Every row gives one point. Before rounding, the points of a table are all equally far from one centre. They may lie mostly on one side of it. Where is the centre, to within rounding?

Points, 8 rows:
[[-24  -4]
 [ 28  21]
 [ 22  21]
 [ 65 -69]
 [ -1 -83]
 [-32 -38]
 [-11 -77]
 [-13 -75]]
Centre: [ 23 -34]

Points (15 x 8):
[[  66  -33  -30  -51  -11   41  -20  100]
 [ -37   59   19 -112    9   10  -26  -43]
 [ -21   17  -18  -12   78  -13   82   -4]
 [ -59  -18   64  -20   19  -29   14  -20]
 [ -57   11   21  -58  -24   71   17  -20]
 [ -82   26  -13  -99    6  -28  -32   44]
 [  57  -76  -36  -37   41   42  -13  -43]
 [  -7  -28  -42    7  101   10  -32   21]
 [ -78   17  -77   -3   20  -12   -2   50]
 [  28  -30   77  -62   -6   -7   45  -35]
 [ -73  -17  -78    3  -40   -8  -13   11]
 [ -65  -57    7  -51  -10  -29  -22   67]
 [   4  -46   18  -85   63   66    3   20]
 [ -59   -5  -58  -80  -39   14  -62   46]
 [ -90   28   25  -28  -18  -27  -11   37]]
Centre: [ 15   5 -21 -43   3  -9  -3   9]

Points (19 x 12):
[[ -18   -5  -59   32  -20   -4   78    9  -13   69  -18   10]
 [ -60  -15    4   94   92    4  -21   21  -46  -18   36   12]
 [ -12  -44    3   73  -14  -31  120   31   17   -8   25  -38]
 [ -56    2   22  -15   54  -15   76   -6  -11   83   16    1]
 [ -77   -3   40   70   -8   22   26   -7  -13  -40   26  -22]
 [ -77  -46   12   60   37    3   20   44  -61  -38   -5  -44]
 [ -58   -5  -42   55   59   -4  107  -28   -8  -17  -34  -38]
 [ -63  -56  -50   65  104    5   36  -59   11   13   33  -67]
 [   9  -89   29   75   85   34   58   11   15   55   43  -55]
 [ -15   -5  -49   36  -39  -29   83   25  -12  -33   -1    8]
 [ -42   13  -30   28   56    1   68   37  -46  -17   40  -96]
 [  11  -33   31  -23   78  -68   69   -9  -19   40   31   -9]
 [ -54  -68   23   69  -20   32   46   29    9  -20   59  -61]
 [ -13  -14  -37   48   34  -22   17  -26 -103   12   31   -3]
 [  -6    2  -18   92   77   73   55   38  -37   30   45    0]
 [ -38  -16   49    4  102   21    5   68  -32    6   14   -8]
 [ -33  -59   18  104   97  -66   43   -8   -8   26   28  -35]
 [ -15   51    3   57   39   64   12   28   -3   22  -16   14]
 [ -26  -77  -12   69  -10   -2  110   56    8    2   25   18]]
Centre: [-17 -32 -18  34  46  -1  32  10   9   7  26 -13]

Points, 24 rows:
[[  62  -15  -43  -57    1   58   -3   48  -11  -13   -5  -22   -8    5
    61   -3   -4  -23  -38   13]
 [   0   26    0  -57   28   42   75    8   35   42  -29  -66  -30   21
   114  -10   29   17  -30  -24]
 [   3    7   11  -52   54   45   40   -6   28   33   24  -31  -13    4
   105   25   52    9  -12   40]
 [  10   46   -8  -50   49   63   66   13   50   -4   28  -25   26   36
    80   30   38  -33  -20  -17]
 [  25   58  -37  -12   29   28   44    0   42  -18   15  -65   13   48
    63  -20   55    2  -82   28]
 [ -10  -32  -31  -42   49    2   58   37    5  -24    6  -45   -6   25
    58   21   28   10  -69  -24]
 [  39    4    6  -30   56    4   -6  -28  -25   16  -19  -69   19   18
    49  -12   12    5  -42  -23]
 [  13   33    0  -47   66   24    8  -14   24   31   30  -78  -47   46
    46    4   17   14    3  -17]
 [   5  -20  -12  -11   68   62   19   28   25   21  -12  -50  -14   39
    58   26   10   -9  -33  -33]
 [ -27   -9  -60  -53   -5   30   29   67   23   -1   -1  -28  -12   47
    74   27   19  -19  -27    2]
 [   4   54  -17  -51   72   38   20   37   25   -4  -24  -61  -17   -2
   100   -5   19    4  -50  -36]
 [  15   57   -3  -38   28   25    0  -47   15   27  -26  -49    1   42
   121   23   21  -22    2  -13]
 [  17   18    2  -92   17   31   10   11   38   34  -26  -14   34   36
    90   19    1  -30  -42  -24]
 [  23   10  -29  -67   27   51   43   -2   19   47   15  -75   12   58
    53  -37   -8  -14  -50    9]
 [   4   21   -7  -72   51   44   41   -2   22   46   23  -52   -8   50
    51  -24   25  -35  -63    7]
 [  -9    8   14  -30   36   44   10    0   -7   17   56  -31  -34   55
    85    3   29   34  -26    9]
 [  54   12  -17  -27   51   80   63  -10   20   27  -61  -12  -35   -1
    83  -27   17    4  -29    0]
 [  27    8    4  -29   41   54   24  -36   41   37    9   38   11   -2
    98  -38    9    5  -80    3]
 [  52   34   34    0   31   17   28   13   19   32    5  -16  -46   47
    59   -5   18   -3  -73   27]
 [  27   17   -1  -20   57    3   18   10   -2  -13  -37  -31  -64   46
    30   -6   -3    6   39  -10]
 [  -9   17   33  -44   19   -1   62  -30   14   16   11  -60  -27  -15
    61  -78   33   24  -43   47]
 [  26    4   11 -106    8   41   42  -11   28   18   15  -41  -29   22
    68   56  -17   -1  -48   19]
 [  -2   -4  -29 -103    0    2   10   10    4   34   44  -16    5   -3
    89   -4  -11  -10  -53  -20]
 [  13    4   10  -90   25   46   38   12   64    8    6  -57   -9   67
    74  -22   20   -4   -7  -40]]
Centre: [  1  21 -16 -27   2  20  32 -19  37 -15  -3 -21 -16   1  55 -13  -4  -3
 -23   0]
